Rows are points. Each copy is the shape, with its points in the same order, stretched, turned, moved and blurred by noise. Some copies are also mirrored. Which?
(in the rows, 128 means zero)

Shape, 6 rows:
[[145 171 143]
 [107 108  85]
 [142 101 121]
 [147 152 128]
 [165 142  85]
 [ 88  93  86]]
Copy 1, 6 rows:
[[100 102 171]
 [164 174 109]
 [155 127 104]
 [126 115 156]
 [160 114 171]
 [161 184  84]]
Copy 1 is: only turned
Copy 2:
[[103 160 130]
 [141  74  98]
 [148 124 117]
 [114 149 115]
 [119 141  67]
 [148  48 109]]
Copy 2 is: only turned
Copy 3:
[[132 187 124]
 [185 116 132]
 [127 122 124]
 [130 165 117]
 [148 140  90]
 [192 104 151]]
Copy 3 is: mirrored

Shape:
[[129 106 174 164]
 [ 98 154 131 124]
 [190 133  77  71]
 [117 148  80  86]
 [ 85 133 129 142]
 [126 163  89  75]
 [175 131  70  66]
 [104 138 116 140]
 [106 140 172 115]
 [129  77 120 104]]
Copy 1 (10 x 4):
[[130 149 168  99]
 [112 157 107 126]
 [113  56 118 120]
 [110 116  93 157]
 [130 165 118 145]
 [ 99 111  87 140]
 [109  61 115 139]
 [138 147 111 139]
 [ 86 160 138 108]
 [108 115 172 164]]
Copy 1 is: only turned
Copy 2:
[[111 129 174 110]
 [119 127 106 149]
 [116 187  68 112]
 [125 140  63 143]
 [117 114 122 148]
 [117 164  56 154]
 [110 172  51 118]
 [126 118 108 130]
 [ 99 139 134 152]
 [ 77 131 111  96]]
Copy 2 is: only turned

Shape, 12 rows:
[[112 134 162  76 105 130 168 156]
 [138  86 103 149 185 128 137  43]
 [119 156 170  76 115 100 142 136]
 [127 121 109 122 131  91 165 138]
 [174 128 116 126 116 164  89 101]
 [108 119 144 113 131 140 118 138]
 [104 148 159  83 113 137 119 124]
 [160 130 127 109 165 168 119 117]
 [146  93  93 137 119 135 183  88]
 [112 165 155 126 124 130 160 130]
 [182 126  86 106 135 168 124  91]
 [136 118 176 113 117 109 163 138]]
Copy 1, 12 rows:
[[ 58 106 116 102 111  96 154 123]
 [154 138 220 161 141 172 151  98]
 [ 79  93 108  75 145 123 154 123]
 [ 61 110 137 148 132 160 111 107]
 [170 195 121 112 172 113 137 104]
 [117 135 143 108 124 121 138 153]
 [112 120 114  86 140 109 172 138]
 [131 155 157 118 176  96 141 126]
 [ 95 147 161 183 106 136 141  70]
 [ 98  86 109 125 136 105 134 131]
 [127 191 136 147 184 114 159  78]
 [ 97 103 141  99  94 115 120 115]]
Copy 1 is: mirrored
Copy 2 (12 x 8):
[[ 88 130 139  79  89  84 104 167]
 [142 162  93 153 192 137 132 104]
 [ 68 119 158  89  83  84 116 125]
 [105 134 160 116 137 141 125 148]
 [178 135 105 120  99 148 151  99]
 [134 111 124 131 104  98 111 144]
 [ 94 118 123 104  76  90 109 122]
 [165 107 108  97 138 118 126 123]
 [133 180 104 116 154 150 130 151]
 [ 94 129 142  95 111 116  77 132]
 [163 126  80  87 138 161 146 116]
 [109 154 165  83 111  84 116 144]]
Copy 2 is: mirrored
Copy 3 (12 x 8):
[[149 151 182 136 163 175 161  70]
 [123 105  98 171  58  23 129 133]
 [130 117 148 131 186 182 162  68]
 [130 131 152 117 144  88 142 105]
 [137 148  69 124  86 133 103 137]
 [142 131 148 153 135 150 114 118]
 [122 126 147 148 147 185 129  91]
 [128 156  86 169 117 120 123 120]
 [142 143 145 112  65  49 142 107]
 [146 126 152 136 157 132 123  53]
 [107 170  66 125  79 100 125 134]
 [183 124 158 132 147 138 167  71]]
Copy 3 is: only turned
Copy 4, 12 rows:
[[121 159 170  68  76 114 158 125]
 [130 167 142 188 220 181  87  39]
 [ 92 136 179  69  77 147 122 123]
 [ 94 199 157 129 103 168 128 133]
 [181 117  78 125 129 156  70 109]
 [128 116 129 111 126 110 135 112]
 [120 106 140  88 101 126 127 101]
 [161 144 136 130 152 112  68  85]
 [147 213 138 159 142 181 143  88]
 [124 132 188 140  93 146 138 126]
 [171 179  98 131 136 154  64  72]
 [133 151 179  98 105 148 146 149]]
Copy 4 is: mirrored

Shape:
[[174 131 148 129 152 153 131 127  91 111 118]
 [ 93 157 142  76 156 122 107 185  88 135 170]
 [159 157 142 180 158  94 158 140 130 107 153]
 [171 129 125  90 168 142 135 146 130 161 145]
 [185 150 134 139 117 152  66 175 125 129 166]
 [164 114 135 124 179 101 165  88 140 190 139]
 [157 100 102 103 162 180 140 152  62 144 140]
 [140 114 134 137 170 128 139 115 156  74 147]
 [153  85 148 122 167 148 192 155 168 105 147]
 [ 91 118 185 209 148 160  95  97 146 143 129]
 [ 91 157 112 162 108 180 122  65 140 192 151]
 [129 136 147  79 124 128 141 159  79 147 120]
 [108 165 103 167 172 167  82 146 139 131 109]
 [110 125 118 161 103 123  90 141 119 146 142]]
Copy 1 (14 x 11):
[[161  99  96 122 100 142 179 103 110 136 109]
 [183 161 161 137 119 171 151 167 108 161  90]
 [200 149  95 127 149 109 187  89 127 144 155]
 [140 108 112 122 146 164 177 129  71 145 123]
 [146 129  60 134  98 199 136  95 107 167 147]
 [136 132 112 127 172 104 191 107  44  89 117]
 [140  88  98 122  84 151 187 180  80 134  99]
 [164 113  97 155 145 127 153 129 144  96 148]
 [134  88 112 177 179  90 180 148 130 140 140]
 [ 95 173  64 129 113 118 148 109 162  83  71]
 [ 61 175 112  74  98 158 172 130 110  69 108]
 [151 114 168 144  89 139 167 135  87 157  93]
 [155 141  84  80 117 145 107 138 142 123 104]
 [123 163  84 136  67 130 136 127 124 124 130]]
Copy 1 is: only turned
Copy 2 (14 x 11):
[[138 118 146 170 107 120 174 148 133  97  80]
 [111 168 168 155 154 140 142 122  62 143  92]
 [104 114 127 155 112 166 102 133 162  68  81]
 [133  95 107 173 112 120 142 131  74 105 121]
 [168 127 167 148 131 170 182 133 107  68 134]
 [122  45  97 161  80  95  76 145 101 110 104]
 [114  97 141 189 104 141 189 177  73 146 101]
 [117  75 110 154 155 146 153 130 162 107 100]
 [ 75  68  89 149 117 135 176 120 116  98 111]
 [164  62 146  62  86 154 162 125 151 135  59]
 [152  84 159 112  67 132 137 123 143 168 134]
 [108 174 157 153 113  92 147 143  93 126 103]
 [177 119  90 119 115 191 156 135 131 151  93]
 [131 125 161  97 121 156 136 156 130 123 123]]
Copy 2 is: mirrored
Copy 3:
[[141 137 158 113 120 164 137 107  91 112 141]
 [111 152 130  80 100  91 141 160  86  92 168]
 [174 123 132 112  92 120 133  82 119 129 111]
 [125 111 138  97 127 158 128 147  67 125 114]
 [106 102 177 106  67 138 129  99  83  93 103]
 [156  86 104 120 135 180 142 141  84 160 123]
 [115 156 157  98 136 152 127 137  43 154 145]
 [151 125 117 113 107 137  82 103 120 119 139]
 [139 114 119  88 163 138  85 113 110 151 105]
 [121 104 126 115  71 161 128 113 183 155 179]
 [ 92 140  89 133  61 190 146 163 133 170 135]
 [112 143 138 108 147 123 163 143  79 108 145]
 [134 142 161 128  63 131 104 157 140 129 155]
 [107 116 130 143  71 115 138 117 116 130 146]]
Copy 3 is: mirrored
